Each row of a before or after table is a point. One or more steps were done to the points. Then noise was added and the rows were shuffled. The steps act on columns, c1 being the first. Name the steps. A step turns or swaps two columns, mirrors them in a line or flattens them onto one, adds a multiple of one to another, or multiplies or shifts one. Angles are multiples of 10 degrees, from the lower column toward the higher: turns from -170 to 170, lines from 10 to 170 but not 90. Use the fewest steps. Two steps may share a column if one is a turn and the other turns, adds or multiplies; they go together, in the order done. Otherwise the lowest column goes first.

Before:
70  -66  3
-28  -49  44
-17  38  50
-13  -74  50
24  31  41
35  4  0
32  29  98
-30  65  -26
-19  -48  30
-28  8  -61
23  6  -15
After:
16  32  44
-13  66  -33
36  29  96
-3  5  -4
8  -47  22
14  37  41
-25  8  -62
14  -74  39
10  -67  23
3  6  11
11  -49  29
Steps: flatten c1 and c3 onto the line at 70 degrees

Before (9 x 4):
57  72  -25  11
53  1  18  0
58  72  -24  -46
-4  -25  -21  7
-68  61  8  -66
23  21  -10  -16
36  -78  12  -34
65  62  -59  -5
-20  3  -30  -2
After:
-35  22  -9  37
-17  -3  -12  47
12  41  -23  22
53  23  -21  40
28  93  -54  51
12  83  -88  37
29  88  -55  -4
-48  82  49  -26
34  -59  -14  7
Steps: turn c1 and c3 by -40 degrees; shift c2 by 20; shift c4 by 40

Before, 9 rows:
-47  28  70  32  7  16  15  -60
-61  40  30  -39  26  22  61  -17
43  76  -30  -43  -50  -19  24  -54
82  28  24  -35  -34  -24  10  62
-47  61  -21  -1  25  -32  26  -28
-26  -41  -55  -48  -11  -63  38  8
62  12  14  37  -9  67  -24  5
26  -31  -39  -82  42  -57  -10  -49
-8  42  6  8  -68  18  -42  59
After, 9 rows:
-33  -2  -20  80  37  -60  -30  -58
-45  12  -7  36  -36  10  62  -35
26  -24  10  -76  51  11  7  13
-52  58  34  -9  -45  -43  49  -2
5  48  -54  77  -33  -23  -33  -12
-25  11  87  -25  -45  20  32  -30
61  9  -14  37  22  -30  79  -60
61  5  -2  32  65  -30  33  66
60  -52  -18  -20  -33  2  34  57
Steps: turn c1 and c5 by 70 degrees; mirror c2 and c7 in the line at 50 degrees; turn c3 and c8 by 20 degrees; turn c4 and c6 by 110 degrees

Before (10 x 9):
-37  -26  25  -18  -77  -35  -52  39  50
25  -47  5  81  60  30  16  32  27
-22  -3  53  -33  2  -87  42  71  -2
-2  -22  -20  26  -74  -91  -1  46  -6
39  -20  41  86  29  -28  -89  -24  75
-12  -45  52  44  22  -44  30  -22  -51
54  0  31  -28  -16  -52  39  44  -33
-1  -42  28  -31  49  -58  2  -11  32
-17  18  7  46  0  9  32  -21  39
-60  68  -34  -23  -18  0  22  30  -39
After (10 x 9):
15  -5  12  27  -26  -89  74  46  -5
8  -19  -16  48  -28  9  -16  -23  42
-21  54  -19  -30  9  -56  -30  -10  31
6  -2  -42  -19  22  -36  96  40  51
-34  50  -43  46  -27  -46  -14  -23  -51
-59  -5  24  -27  -41  -50  1  44  -34
64  -67  -25  -23  -19  -1  -13  28  -42
-19  66  16  80  0  31  -43  30  27
-27  2  -52  -32  -41  -86  -15  73  -2
-55  30  4  82  89  -29  11  -24  75
Steps: turn c1 and c3 by 130 degrees; turn c2 and c5 by -160 degrees; turn c5 and c7 by 110 degrees

Before:
8  -41  20  -49  -10  -6  -43  -8  -28  -36  14  -1
-9  13  7  9  46  -78  -43  44  20  5  -9  -26
55  1  2  7  -16  -4  -18  27  41  65  27  -14
-19  24  -4  -19  -66  -24  -66  7  34  20  -5  55
42  -26  3  -58  -32  43  74  57  103  -37  50  -30
2  11  78  -37  -22  -56  -74  -7  -18  21  -22  -59
62  31  39  -27  11  -108  -27  41  -93  42  -93  5
2  -13  97  26  -3  -25  32  63  19  38  -13  -25
18  34  23  -61  -15  9  13  60  -37  73  -16  0
-51  -20  66  -4  13  -54  9  -46  49  25  -19  -24
-11  -58  -64  -29  -49  2  -103  3  51  -8  -16  -30
After:
3  13  9  13  43  -79  49  42  -19  -10  -1  -65
27  -21  63  -5  -8  -51  13  -50  -55  -58  -21  -59
-32  -25  1  -60  -74  44  -30  56  -102  44  45  -66
65  2  6  8  15  -7  -17  28  -40  56  28  -46
42  34  38  -26  27  -110  12  38  94  64  -96  -31
24  12  75  -42  74  -58  -23  -7  17  1  -23  -99
24  19  -5  -14  64  -23  -69  8  -34  -18  -5  20
-39  -41  16  -45  43  -6  -11  -6  30  9  11  -48
37  -15  99  25  -31  -25  1  64  -16  4  -12  -66
-8  -59  -62  -31  104  0  -47  2  -51  -10  -9  -72
72  41  25  -62  -15  11  -19  58  35  17  -12  -39
Steps: swap c1 and c10; turn c5 and c7 by 90 degrees; multiply c9 by -1; shift c12 by -40

Before, 11 rows:
75  36  5  40  -2  55  47  -56  -73  15  -12  -17  -31  37
-5  -14  -19  -51  -26  -18  -19  -17  -10  -3  9  -34  9  29
-44  -44  -44  20  -49  -39  28  -69  10  -1  -46  -21  -9  -82
21  6  57  39  2  -12  -25  21  6  5  -26  -78  -20  39
15  -16  -54  -38  -4  -25  -14  9  -28  -18  40  16  -80  -67
61  46  -35  -16  31  15  -31  -30  69  -31  -52  6  -8  58
17  -53  -37  17  -29  40  22  -121  -7  1  -22  69  -33  49
60  -77  -62  -9  -39  67  -2  -18  25  10  -24  -20  -60  -3
48  14  -26  26  93  -63  -27  -70  1  -2  -6  -35  16  -61
-15  28  -9  -1  -21  -8  -2  48  11  -37  51  -86  -45  48
-32  -73  -3  2  30  -2  0  -31  4  -52  -51  -12  -6  -20
After:
-35  47  57  -20  30  -5  -28  -29  66  -31  -55  4  18  59
-60  -76  64  -10  -43  -61  0  -19  23  11  -26  -20  65  -1
-54  -18  14  -40  -5  -81  -13  10  -28  -17  37  18  -24  -67
-4  -69  -33  0  27  -7  -2  -26  3  -54  -53  -12  -5  -16
3  35  75  38  0  -30  50  -58  -71  19  -14  -15  55  36
57  2  20  39  -1  -14  -28  23  7  9  -24  -80  -11  41
-26  11  47  31  92  16  -27  -68  1  2  -10  -34  -66  -64
-19  -17  -7  -53  -27  7  -14  -20  -6  -3  6  -31  -16  32
-47  -40  -46  21  -47  -8  26  -67  12  -2  -45  -19  -40  -82
-34  -53  17  18  -31  -33  21  -118  -6  -2  -23  68  35  48
-12  30  -16  3  -19  -44  -3  45  14  -36  46  -85  -5  45
Steps: swap c1 and c3; swap c6 and c13

Before:
-3  31  -27  -1  -3  32  7  -80  13  42  11  104  -48  -31  -36  -79  -34  22  -66  -102
-12  51  26  21  65  -121  3  -10  30  -22  -8  -13  -38  2  -2  25  -51  30  16  -37
-1  -76  104  -3  5  19  55  -44  -36  -41  66  -18  35  -21  1  0  12  47  -18  -57
-4  39  33  25  -88  0  14  -18  46  -32  9  0  33  -16  31  -40  -5  30  -66  8
40  11  25  32  -32  -9  -22  7  -54  19  54  -95  53  32  44  39  -25  -32  1  32
-19  -2  31  -55  -2  10  -36  65  -36  14  59  18  -68  6  53  -39  54  -43  -57  2
11  -8  -63  -6  -51  11  -1  43  66  23  -7  25  55  40  13  -1  -35  11  12  -35
-95  70  -52  15  66  18  -13  66  46  89  -1  21  51  -84  -81  -41  -55  -14  4  -39
-1  -6  49  30  21  -17  -28  -37  64  15  11  15  25  10  -11  -28  -54  29  -49  -2
31  27  50  -22  -29  -25  37  -1  13  -16  95  36  -32  -15  4  -7  13  36  -41  36
19  6  43  50  -45  2  -88  -26  8  0  60  42  -32  -11  28  -24  -24  16  18  -6
3  -7  -36  19  1  25  -28  -47  26  -7  5  -32  -13  -14  -2  -42  9  73  -78  -37
-110  -34  -54  37  120  -29  5  18  19  -75  24  47  50  -2  -24  3  17  -44  15  -4
After:
44  11  15  32  31  -9  -22  5  -54  19  -56  -95  53  33  41  40  -25  -33  1  31
31  39  24  25  -35  0  13  -18  46  -32  -81  1  34  -15  -4  -40  -6  30  -66  7
52  -3  21  -55  50  11  -35  65  -35  13  -31  18  -69  6  -19  -40  54  -43  -57  1
-2  51  17  21  25  -120  3  -8  31  -22  61  -13  -38  2  -13  25  -50  28  15  -37
-24  -34  -64  37  79  -28  5  19  19  -77  92  47  51  -4  -109  3  17  -45  14  -3
13  -11  -73  -6  -31  12  -2  43  65  23  -40  25  56  38  10  0  -34  11  12  -35
3  29  41  -21  67  -26  38  -1  13  -16  -73  36  -32  -14  31  -9  13  36  -40  36
27  5  33  51  29  3  -88  -26  6  -1  -68  41  -32  -13  20  -23  -24  17  17  -5
-11  -6  38  31  21  -18  -28  -37  64  16  12  15  26  10  0  -29  -56  30  -49  -2
-2  -7  -47  19  6  25  -28  -48  26  -8  -1  -31  -12  -15  4  -41  9  73  -78  -36
-37  32  -38  -1  8  32  9  -80  13  42  -8  104  -48  -30  -3  -80  -34  23  -66  -102
-81  70  -63  14  33  18  -12  64  45  90  57  20  52  -84  -96  -40  -57  -13  4  -38
2  -75  95  -4  60  21  55  -44  -35  -42  -28  -19  35  -22  1  0  12  48  -17  -56
Steps: swap c1 and c15; shift c3 by -10; mirror c5 and c11 in the line at 30 degrees

Before (9 x 24):
5  -10  -23  49  61  -6  -1  -2  27  34  43  92  27  -30  19  -4  4  1  13  -37  -18  1  -62  41
-23  -4  -53  -28  66  4  -10  -10  21  26  -113  45  -57  12  35  47  33  -35  -12  -28  -36  7  -34  -24
18  12  25  4  8  -87  36  -16  -42  112  42  9  12  2  -53  -36  -10  36  51  -70  -3  -68  -51  -29
34  24  58  -2  -12  28  10  50  18  6  -68  -26  -46  -33  -74  34  106  -67  29  -20  48  5  -25  48
-7  64  28  39  13  -4  -1  27  -19  3  -46  -5  -35  11  -27  12  89  -22  7  3  6  5  -13  62
-15  19  33  -11  47  50  -3  70  48  -32  -105  17  -29  20  -34  87  65  -50  19  21  -12  4  40  78
38  13  61  -9  -32  -11  42  -60  -63  28  -42  -53  -54  -8  -80  -36  0  -20  29  -67  51  -25  0  17
-38  -31  -16  26  97  -47  19  29  9  32  13  56  64  -24  -13  -34  40  -55  -8  -13  -68  20  -67  51
19  60  18  -18  -24  -101  6  -58  -17  61  -15  5  6  -49  -43  -26  -48  18  13  -63  22  -51  -39  -30
After, 9 rows:
32  25  62  -5  -4  33  3  52  20  9  -69  29  42  -32  -69  31  102  -68  29  -20  48  -3  -20  52
-15  62  30  37  14  -7  19  30  -22  -1  -46  5  33  13  -33  5  90  -25  4  0  9  6  -11  61
13  7  29  11  9  -85  -42  -20  -42  113  40  -3  -9  6  -56  -39  -5  33  46  -65  0  -68  -55  -25
8  -11  -19  48  56  -1  -14  7  25  36  45  -97  -28  -30  22  -7  9  6  12  -41  -18  0  -63  46
-41  -32  -17  19  96  -46  -39  29  8  28  9  -56  -58  -29  -13  -33  37  -55  -9  -9  -66  19  -66  54
-16  20  35  -13  42  56  13  68  48  -33  -100  -14  23  25  -37  90  66  -51  17  17  -15  1  40  80
23  61  14  -30  -25  -101  -1  -52  -15  63  -16  1  -11  -48  -42  -22  -38  15  10  -55  24  -45  -40  -32
41  13  53  -6  -33  -13  -23  -60  -66  28  -43  53  70  -6  -80  -38  -1  -21  30  -63  48  -26  -3  17
-24  -8  -56  -27  67  2  39  -13  20  25  -119  -48  52  11  43  50  33  -39  -12  -22  -41  3  -35  -23
Steps: turn c7 and c13 by 160 degrees; multiply c12 by -1

Before:
-18  -11  42  4  -13  -38  -6  48  14  1  -22  -21  -48  -5  35  21  -2  -20  1  -3  8  -39  2  42  26  5  -38  24  1  -27  14  -30  12  -35  -9  -22  -12  35  -11  46  -28  16  -58  -2  -9  9  13  21
22  -24  51  -32  -8  -26  32  0  -29  5  -20  9  -65  9  -25  7  -15  -21  5  10  -26  -21  -12  36  63  -36  -26  6  -28  -49  -9  -11  -3  -7  7  -34  -12  50  -20  41  11  13  -29  -15  22  34  -18  32
4  -4  27  16  6  -2  36  43  7  7  9  -7  14  2  8  -43  -31  52  16  -34  -2  38  -28  5  -14  37  31  -46  -1  5  -35  -31  -18  -9  70  -4  -28  -43  8  -3  21  -15  6  -63  -25  35  -7  18
5  19  37  -9  -9  14  0  44  19  -28  -17  5  44  24  -16  -9  4  20  64  -44  23  11  -47  -6  -11  17  53  -56  2  35  -15  -47  -57  -5  32  12  -32  -4  19  15  -29  9  31  -16  13  36  14  19
3  13  44  12  2  36  17  46  -32  -20  -7  -29  -9  -12  22  -16  0  63  62  -56  -10  12  -42  -14  -17  1  26  -9  14  25  -12  -43  0  24  25  7  16  -23  -2  -3  3  -23  29  -31  12  17  39  2
-41  -30  -16  44  -16  -42  -26  -48  20  33  -40  63  8  37  -34  30  27  25  22  -14  -49  -84  51  37  20  19  -14  -2  1  1  -61  39  41  50  36  24  18  -8  -45  15  -53  -16  -52  -9  89  -30  -65  -34
2  21  46  -7  13  2  48  7  0  4  26  4  20  13  -4  -1  28  21  17  -52  11  16  -2  -65  12  36  37  -43  28  39  13  -13  -18  -4  33  20  -26  -18  36  -7  9  5  23  -37  8  11  21  19
7  29  -26  64  26  -20  -49  -43  11  39  -75  91  -25  23  -45  24  40  22  -12  10  -42  -51  -6  40  -42  28  36  54  -23  -18  -61  59  32  50  41  37  44  -3  -68  10  -2  -13  -70  -59  51  -74  -68  -27
32  -30  26  -18  -38  5  10  -9  1  -11  18  13  15  -22  4  -27  16  14  22  -39  18  49  -21  8  -1  -2  28  -50  -3  27  39  -16  -32  2  30  -1  -41  -46  -5  -15  -1  14  6  -20  9  9  15  -26
43  22  39  -5  8  28  29  17  5  -36  5  -13  8  -16  27  -20  -6  29  18  -32  30  18  11  19  -2  21  3  -5  24  49  -28  -21  -45  8  41  -6  -20  -15  -8  44  20  -19  6  -9  9  40  13  39
-5  9  29  34  -24  12  18  39  -1  7  -8  -29  -38  -9  3  17  -18  -16  22  -9  -7  -17  25  3  44  -14  -31  -3  -50  -40  8  -38  -54  19  8  -47  -2  -4  -4  31  33  17  -11  19  -36  22  -4  56
36  -24  -38  -20  7  -46  -12  25  29  18  -31  -11  -78  51  -37  41  17  28  1  -1  -29  -38  19  66  2  -34  -33  46  4  -8  -16  22  37  16  1  19  -38  44  -28  -1  -12  74  -29  3  8  7  -17  -27
-4  -7  -12  6  -12  -14  19  11  30  5  -9  20  -85  31  -42  32  20  11  19  21  -5  -19  23  49  9  -33  -23  8  4  -33  -21  -7  6  -22  -36  34  -3  4  -7  31  -4  25  -69  -9  30  46  6  -34
-9  -15  18  -26  -4  -22  14  4  40  24  -22  2  -32  -16  -36  40  51  51  19  39  -12  -25  19  44  23  -18  -26  20  -17  -19  -10  -41  17  -15  -5  -23  -19  44  -22  24  0  4  -26  12  -5  14  -17  -6
After:
-4  12  30  29  -25  4  20  38  -1  10  -16  -32  -39  -9  4  17  -16  -17  24  -7  -11  -21  26  3  47  -12  -31  -5  -47  -41  66  -38  -55  21  11  -47  -2  -3  -5  31  -31  17  -11  -26  -36  27  -6  54
3  22  44  -6  13  3  46  7  1  5  39  5  22  15  -4  0  29  20  19  -49  11  17  0  -65  11  38  36  -44  29  39  75  -13  -22  -6  31  20  -28  -20  41  -5  -17  1  21  35  8  12  21  22
7  -12  41  6  -11  -42  -5  48  12  0  -33  -21  -47  -6  35  21  -2  -19  0  -1  9  -39  1  45  27  3  -37  24  1  -27  75  -29  12  -34  -9  -21  -12  36  -15  47  26  16  -58  6  -5  10  13  20
1  -6  -11  6  -14  -10  21  9  27  6  -10  18  -85  31  -41  29  19  11  18  22  -5  -22  27  45  8  -31  -25  11  7  -35  41  -6  9  -21  -37  31  -3  6  -6  33  3  25  -63  13  29  43  7  -34
6  30  -25  62  26  -10  -49  -40  9  38  -120  89  -25  24  -47  22  40  21  -10  7  -41  -51  -4  40  -42  29  34  55  -24  -16  3  57  33  47  39  38  46  0  -69  10  -9  -13  -73  61  50  -72  -68  -28
-2  -29  -19  44  -14  -59  -25  -50  20  34  -64  61  10  40  -36  32  25  22  20  -15  -48  -84  54  36  22  16  -13  0  3  2  -1  39  45  49  36  24  15  -9  -44  13  51  -17  -53  17  87  -28  -64  -38
6  24  40  -2  8  49  27  17  6  -38  3  -11  9  -16  24  -18  -5  29  16  -34  29  18  12  19  -3  24  6  -1  23  49  31  -20  -44  7  42  -7  -22  -17  -5  44  -19  -21  5  4  8  37  14  38
16  -25  50  -29  -10  -5  30  -3  -29  4  -34  9  -67  10  -26  7  -16  -22  3  11  -28  -23  -10  34  66  -36  -25  7  -27  -46  50  -6  -3  -8  8  -38  -13  54  -20  43  -15  15  -28  11  21  33  -18  29
25  -24  -36  -20  9  -12  -15  26  28  19  -51  -12  -76  50  -36  43  21  32  0  -4  -32  -37  22  67  4  -33  -35  47  8  -9  45  24  37  17  -1  19  -37  42  -31  -4  12  72  -30  -3  8  5  -17  -29
2  -17  19  -25  -2  -24  15  3  38  21  -35  2  -34  -14  -37  40  50  49  19  41  -14  -25  20  44  23  -19  -24  20  -16  -21  53  -43  17  -12  -6  -26  -21  46  -23  25  0  8  -21  -9  -2  12  -15  -4
-7  13  43  11  1  30  16  46  -29  -20  -11  -27  -7  -11  22  -14  0  60  59  -56  -10  9  -41  -11  -20  -1  23  -10  13  24  50  -43  0  23  25  7  16  -26  0  -6  -8  -23  29  28  11  15  38  -2
-3  22  40  -6  -8  15  0  42  18  -28  -25  4  44  25  -17  -11  3  20  62  -40  24  6  -48  -4  -13  17  53  -56  5  34  47  -48  -59  -3  33  13  -33  -4  19  14  27  8  30  21  12  37  13  19
8  -32  23  -22  -38  28  8  -9  1  -10  26  12  15  -24  4  -26  19  13  21  -39  18  47  -19  7  1  0  27  -50  1  27  96  -20  -32  3  31  0  -40  -47  -5  -14  -4  15  5  21  8  9  16  -28
3  -1  29  16  8  0  33  41  5  4  16  -6  13  2  9  -43  -30  51  16  -32  1  40  -31  3  -15  34  32  -46  0  6  22  -32  -20  -10  69  -6  -28  -44  9  -3  -31  -16  9  61  -25  34  -5  17
Steps: turn c1 and c6 by 40 degrees; multiply c1 by 0.4; multiply c11 by 1.6; shift c31 by 60; turn c41 and c44 by -170 degrees

Before, 14 rows:
-10  0  18  -1  3  -5  30  30  22  -20  3  -9  2  9  -6  20  7  4  21  2  0  -7  -22  -6  6  0  -11  4  10  -32  33  7  -5  2  -13  7  9  -12  -25  -11  -7  0  4  -20  -1  13  7  32  -13  -12  5  17  16  -36  -34  -9  13  12  30  9  16  1  -11  -13
3  24  21  -9  -14  9  16  37  31  -8  10  -49  6  17  -2  17  23  6  18  -20  -5  -12  0  7  -8  15  -21  13  2  -11  41  -8  -5  21  5  29  2  -35  -19  8  2  -16  18  -40  3  35  -7  16  11  -27  21  -7  5  -28  -16  6  8  19  32  -7  32  6  -24  -15
4  -32  8  10  -8  -7  -6  -10  -22  6  -15  -18  -3  26  -9  -2  9  -7  13  6  9  32  -6  15  18  -1  6  -8  8  1  23  22  22  19  -10  -20  -5  30  -20  -26  11  10  4  6  -11  11  -10  -13  0  16  -15  16  -16  16  -5  2  -19  -5  -29  6  -7  22  16  5
-3  -41  -6  27  1  -3  1  -11  -8  17  -12  10  8  -1  -5  -19  9  14  7  -17  15  29  -13  13  6  -11  17  -3  -9  5  9  12  9  13  22  2  -2  29  -4  -25  3  26  -1  2  -7  -2  -5  -8  -9  -7  -24  9  -20  12  1  19  -20  -12  12  16  -22  7  3  5
0  -18  10  0  -8  -3  5  -22  -16  11  -6  17  -8  -4  -5  9  -4  -20  -14  8  2  26  11  12  10  -5  22  -11  -9  -1  29  -2  3  13  -6  -16  18  29  3  1  19  1  10  8  -4  12  -9  -19  9  -11  -12  9  1  19  -17  3  -17  -14  4  17  -24  14  -6  23
-14  33  13  1  11  22  19  11  29  -18  8  -24  5  10  1  3  14  -11  13  -1  -9  -5  -23  18  -2  -5  -13  5  11  -11  40  7  -28  -1  4  22  -2  -42  -23  -16  -2  -5  14  -37  -21  14  10  13  11  -24  10  11  22  -3  -25  1  13  -2  23  -20  41  18  -7  -11
7  -26  7  23  3  2  19  -12  -7  6  1  -2  -12  20  -11  31  11  1  -9  19  6  25  19  6  -4  -26  0  -4  -11  18  18  12  -1  6  11  2  -3  16  -5  -10  -23  16  4  1  4  -15  12  -21  0  13  -20  17  -6  -5  3  14  -21  -4  0  14  1  6  1  -5
2  -39  -25  10  -2  16  -16  5  -6  13  -2  8  3  2  -22  -11  -17  -9  10  11  -2  27  14  8  16  8  8  5  0  17  14  9  2  12  -1  -3  25  21  0  -4  -8  8  7  1  6  -9  -1  -5  0  10  -8  2  11  13  -5  0  -15  -2  -15  9  -23  22  17  4
1  -20  -1  -5  -12  2  -7  -10  8  4  -24  -23  11  13  5  -10  -11  6  2  9  18  15  21  6  15  -18  6  -6  2  13  33  26  -19  14  1  -23  -3  32  -2  -7  12  8  8  7  3  1  11  -17  -6  -11  -18  9  4  5  -11  0  -33  -24  0  5  -31  1  19  -4
-12  55  15  -22  -12  4  -38  40  -1  -15  -7  18  -21  -12  -8  30  -2  14  -1  23  -29  1  24  10  16  7  19  7  -7  -12  -3  -15  -5  -36  -1  11  3  33  -31  -11  33  5  -3  -18  -1  11  23  -3  -31  -24  20  -29  -16  5  9  1  -5  -1  -3  12  25  -9  3  -26
-15  -21  -18  14  3  9  0  -6  -28  16  -14  0  -21  3  -1  23  -14  12  -3  -11  1  24  8  15  28  -6  -2  -31  -6  11  7  1  -14  23  6  -12  -4  22  -7  -5  9  -5  8  9  4  0  15  8  -13  8  -17  7  -25  11  -4  5  -28  3  6  1  -13  31  26  17
5  20  15  -15  0  16  6  4  40  3  13  -17  -15  10  1  19  26  12  20  -24  -1  -17  -19  1  9  2  -19  25  33  -27  24  13  -15  6  8  -10  -6  -13  -25  -6  1  -16  23  -36  -7  15  5  11  21  -16  23  -9  34  -16  -21  -12  3  18  34  6  38  10  -16  -15
12  -30  -4  18  33  -15  -5  -22  -4  22  -25  11  -9  18  -4  17  -21  4  11  15  5  12  7  11  25  10  21  0  -16  13  27  23  16  13  -1  -11  -1  6  9  -9  8  17  10  3  -4  20  16  -15  13  6  -34  9  3  -4  -1  21  -10  -13  -1  3  -36  20  6  8
-11  46  45  9  -12  7  -15  20  -15  -13  -2  11  -16  -19  -3  10  2  39  22  27  -26  -7  40  -3  18  2  40  0  -8  -7  -12  -36  -12  -34  -14  -9  26  29  -6  -22  2  -27  2  -6  10  9  34  16  -18  -14  25  -14  -8  34  7  11  28  19  -5  -12  21  -36  9  -41
After (14 x 64):
0  -33  8  8  -7  -10  -7  -13  -23  7  -29  21  -2  3  -8  -2  9  -7  13  5  9  31  -8  14  18  -4  5  -5  10  1  36  24  19  23  -11  -29  -4  27  -20  -29  10  11  4  7  -9  10  -13  -12  -1  20  -18  20  -28  16  -4  1  -21  -5  -13  4  -5  21  15  8
3  -37  -27  5  -5  18  -15  4  -5  11  -6  -9  1  -3  -22  -14  -17  -10  6  11  -2  26  15  8  18  4  10  7  -1  16  29  8  0  15  -2  -9  22  24  1  -7  -11  10  8  0  5  -8  -1  -6  1  11  -8  3  1  14  -4  -1  -12  1  -18  8  -24  26  14  1
7  -29  9  20  0  0  18  -10  -7  7  -18  0  -14  13  -13  32  11  -2  -11  22  5  25  18  3  -3  -26  -1  -5  -10  15  41  11  0  6  9  -4  -2  15  -8  -7  -26  17  5  3  5  -16  13  -22  0  11  -22  16  -7  -6  4  13  -18  -5  3  14  0  10  2  -6
-14  -22  -14  14  6  8  1  -5  -31  15  -9  -2  -21  -8  -1  22  -11  14  -2  -16  1  25  7  14  28  -7  -2  -29  -9  10  7  4  -16  24  7  -15  -7  24  -8  -6  10  -3  9  10  3  1  13  9  -10  9  -16  7  -23  11  -4  3  -29  6  17  3  -11  33  27  20
-13  54  15  -19  -13  4  -38  42  -2  -18  2  -17  -22  -13  -7  32  -1  11  -1  25  -29  4  26  9  14  4  18  7  -6  -12  1  -14  4  -38  1  9  5  34  -27  -9  33  8  -1  -15  0  13  28  -5  -34  -26  23  -29  -18  7  7  -1  -8  -1  8  10  24  -7  0  -27
-2  -20  1  -4  -16  2  -10  -11  7  5  -22  26  10  -11  8  -14  -11  7  2  7  15  16  22  9  18  -17  3  -5  6  12  56  26  -18  12  2  -36  -1  31  0  -10  12  10  5  9  2  -2  12  -17  -7  -11  -15  5  4  5  -7  -4  -32  -24  0  2  -31  1  19  -4
-13  30  10  3  9  20  15  11  29  -15  -5  24  6  15  -4  5  13  -14  13  -1  -10  -5  -22  17  -2  -5  -13  8  10  -13  114  10  -28  -6  6  9  -3  -42  -23  -15  -3  -7  14  -36  -21  16  10  13  7  -26  9  10  30  -5  -26  0  15  -3  7  -21  39  17  -4  -10
13  -28  -6  17  34  -15  -5  -21  -6  22  -25  -13  -12  -11  -4  16  -21  3  12  16  5  15  7  14  26  12  22  -3  -18  11  55  20  12  16  -1  -20  0  6  6  -8  9  16  11  3  0  21  15  -14  13  4  -33  10  4  -5  -2  21  -10  -15  -5  5  -37  19  3  10
7  19  17  -13  2  16  5  4  44  4  -3  19  -16  16  5  18  27  14  18  -23  2  -16  -21  2  7  3  -19  27  31  -26  50  14  -16  1  10  -18  -3  -13  -27  -7  0  -18  20  -39  -8  13  6  12  20  -16  25  -12  49  -16  -22  -8  2  18  14  8  37  9  -15  -18
1  -19  14  -1  -11  -2  5  -22  -14  13  -1  -14  -7  -4  -4  9  -3  -20  -12  7  4  28  10  14  11  -5  20  -13  -7  -4  55  -4  3  12  -8  -24  19  27  4  -1  19  2  10  8  -3  12  -12  -21  10  -9  -12  11  2  21  -17  1  -17  -13  3  15  -25  12  -4  24
-2  -40  -4  25  1  -7  3  -7  -8  17  -5  -13  7  -11  -4  -19  10  13  7  -17  16  31  -13  12  7  -10  16  -3  -9  5  26  10  8  15  23  -3  -3  28  -4  -25  6  26  -1  1  -6  -2  -7  -9  -9  -8  -25  11  -8  12  -1  17  -20  -11  21  16  -19  9  4  8
3  23  20  -6  -15  11  14  35  32  -7  -11  48  5  17  -4  21  23  5  18  -19  -4  -10  4  8  -8  16  -22  16  2  -10  123  -11  -9  19  6  14  1  -33  -17  7  2  -14  19  -43  2  35  -8  14  11  -26  23  -10  20  -27  -16  8  3  15  26  -9  31  1  -23  -10
-12  48  45  11  -12  9  -14  19  -12  -13  14  -11  -18  -12  -1  12  2  42  23  25  -28  -7  39  0  13  3  44  -5  -5  -8  -32  -37  -3  -33  -13  -6  25  29  -5  -22  5  -28  1  -3  6  7  38  15  -21  -16  23  -14  -10  34  7  9  27  22  0  -11  23  -36  13  -41
-11  0  20  0  2  -9  30  28  23  -21  -7  8  2  8  -7  23  7  2  18  3  3  -7  -23  -9  9  -2  -11  5  9  -37  86  7  -8  1  -11  -6  10  -14  -23  -10  -9  -3  9  -20  2  11  9  33  -12  -13  6  17  31  -37  -35  -7  12  14  19  10  14  1  -8  -13
Steps: turn c11 and c14 by 60 degrees; multiply c12 by -1; turn c31 and c36 by -20 degrees; multiply c31 by 2.5; turn c33 and c34 by 10 degrees; turn c53 and c59 by -30 degrees
